Each row is a point. Any point is a mix of the corners, with weights that add up to 1. It lies inside the corners' shape when no weight is negative. Say inside or outside, and name the corners with a negative weight.
In the rows, 128 means zero.

Corners:
(1): [ 33 193  90]
(2): [135 115 139]
(3): [180  84  70]
(4): [162 171 173]
Points:
[170 105  92] -> inside
[152 165 160] -> inside
[129 181 143] -> outside (2)
[103 132  84] -> outside (4)

Corners:
(1): [ 94  72  92 155  90 139]
(2): [104  82  66 158 168 172]
(3): [ 93 110 145  27 173 177]
(4): [ 82 147 108 128 231  37]
(5): [112 156 174 167  82 185]
(6): [ 68  38 159 204  85 228]
(7): [163 113 192  92 139 187]
Points:
[ 86 100  87 151 163 132] -> outside (7)
[ 94 144 110 128 151 115] -> outside (6, 7)
[105  97 154 165 141 166] -> outside (1, 3)
[107  81 157 144 117 191] -> inside
[116 124 145 116 175 121] -> inside
[ 98  97 154 113 136 169] -> outside (2)
[ 83  73 152 157 111 201] -> inside
[121 123 166 120 144 148] -> outside (2)

Corners:
(1): [158 169 126 205 129  88 190 143]
(2): [112 188 117 198 194  67  67  53]
(3): [182 162 169  66 176  76 116  62]
(4): [154  98  78 125 113 138  78 180]
(5): [103  57 174  94 162 192 131  64]
(6): [ 71 136  48 197 189  67 177  77]
(7): [ 92 168 110 101  76 193 188 187]
(8): [ 90 135 174 113  46 167 162  76]
(9): [ 69 118 179 141 123 100  88 103]
Points:
[ 99 142 123 113 108 169 164 143] -> inside
[ 88 129 158 143 124 109 112 100] -> inside
[134 145 127 102 159 121 123  78] -> outside (1, 9)
[108 151 126 142  96 130 158 119] -> outside (5)

Corners:
(1): [ 70 110  92 155 196 177 177 192  73]
(2): [177 150  44 112 182 149 114 130 148]
(3): [205  51 121 172 185  86 114 128  42]
(4): [107  85 145  66  50 106  82 127  43]
(5): [117 175 104 143  79 136 142 222 104]
(6): [140 159 146  19  97  77 228 119 226]
(7): [198 101 134 188 105 140 193  43  35]
(8): [119 174  96 139  71  60 131  90 132]
(9): [107 150   7  90  35  86  71 166 232]
(10): [141  59 167 115 146 150 109 127 186]
Points:
[118 125  85 103  84 106 111 142 150] -> inside
[145 121 134  93 126 127 194 136  84] -> outside (8, 9, 10)
[143 121 110 118 144 117 138 167 165] -> outside (4, 7)
[131 111 105 101 111 111 130 130 130] -> outside (5)
[124 124 104 120  97 113 147 139 133] -> outside (2)
[158 107 118 111 128  96 142 127 114] -> inside
[167  88 109 135 138 104 130 109  94] -> outside (5)
[119 130 112 131 129 125 141 178  67] -> outside (7, 9, 10)

Corners:
(1): [123 144 161 129 173 208 166 133 148  47 167  95]
(2): [166 161 140  96 131  78 134 101  42  56 140 183]
(3): [163 130 147 127 140 107 108 115 145 203 106 156]
(4): [ 28 129 150  95 174 201 212 200  95  37 206 140]
(5): [ 91 140 156 133 123  90  90  98 157 165 148 138]
(6): [160 201  65  73 119  84 130 137  99 172 117 116]
(7): [138  92 174  54  44  98 134 107 111 212 103  90]
(8): [122 134 143 109 131 100 171  82 137 153  80  90]
(9): [137 249  57  96  46 121 122 132 156 176 136 193]
(10): [ 69  70 110 104 159 162 140 199  71  74 154 127]
(11): [ 55 186 169  81 150 227 148 160 144 141 115  75]
(12): [126  93 191  85  61 101 126 214  71 168 105  78]
(13): [156 197 149 161 139 136 136  88  33 177 126 153]
Points:
[112 140 148  94 111 130 147 144  92 124 137 120] -> outside (3)
[120 172 110  94 120 152 152 131 128 156 125 122] -> outside (2, 5, 12)
[114 137 142 104 119 119 135 136  96 144 128 128] -> outside (1)
[102 117 138 103 126 131 140 149 103 128 130 117] -> inside
[111 145 149 118 132 128 130 120 128 132 141 125] -> inside
[109 147 142 105 116 137 138 141 122 156 122 114] -> outside (2)
[111 168 130 114 145 154 153 150 106 167 106 117] -> outside (1, 2, 5, 7)

Corners:
(1): [152 218  92 118 163 114 133  65  94 136 178 104 182  87]
(2): [191 166 126 132 117 184 112 129 114 106 159 167  88 129]
(3): [167 168 149 155 101 108  80 147 201 123 162 161 140  38]
(4): [150  84  87 175  92 137 150 155 122 123  60  99  29  51]
(5): [135 139  86 173 149 185 137 122 125  77 178 153 167  53]
(6): [108 176 189 137  80 138 164 109 146 173  88  58 110  90]
(7): [104  74 169  60 120 205  82 106 163 111 148 106 166 166]
(8): [129 100 192  31 132 149  84 134 126  64 193 117 163 179]
(9): [116  77 126  77  49 157 211 160  67 102 159 148  96 158]
(10): [150 120 102  75  89 157 128 152 139  68 152 130  27 127]
(11): [123  95 176  76 146  52 133  91 225 171  76  87 124  57]
(12): [105 235  68 149 156 155 107  71  39 118 193 122  99  42]
(13): [111 141 143 195 184 172  18  91 105 106 162  90  53 140]
(14): [226  42  64  23 191 164 179 164 186 163 162 169 165 100]
(15): [109 236 159 133  63 119 122 151 202  77 108 152 141  97]
Points:
[166 104 105  84 145 157 135 139 152 120 155 139 124 106] -> inside
[145 165 122 140 135 135 113 113 135 124 136 115 103  80] -> outside (7, 9)
[128 140 135 146 143 157  83 114 124 109 151 114  90 121] -> inside
[135 156 122 129 116 142 124 119 136 120 142 127 114  86] -> outside (8)
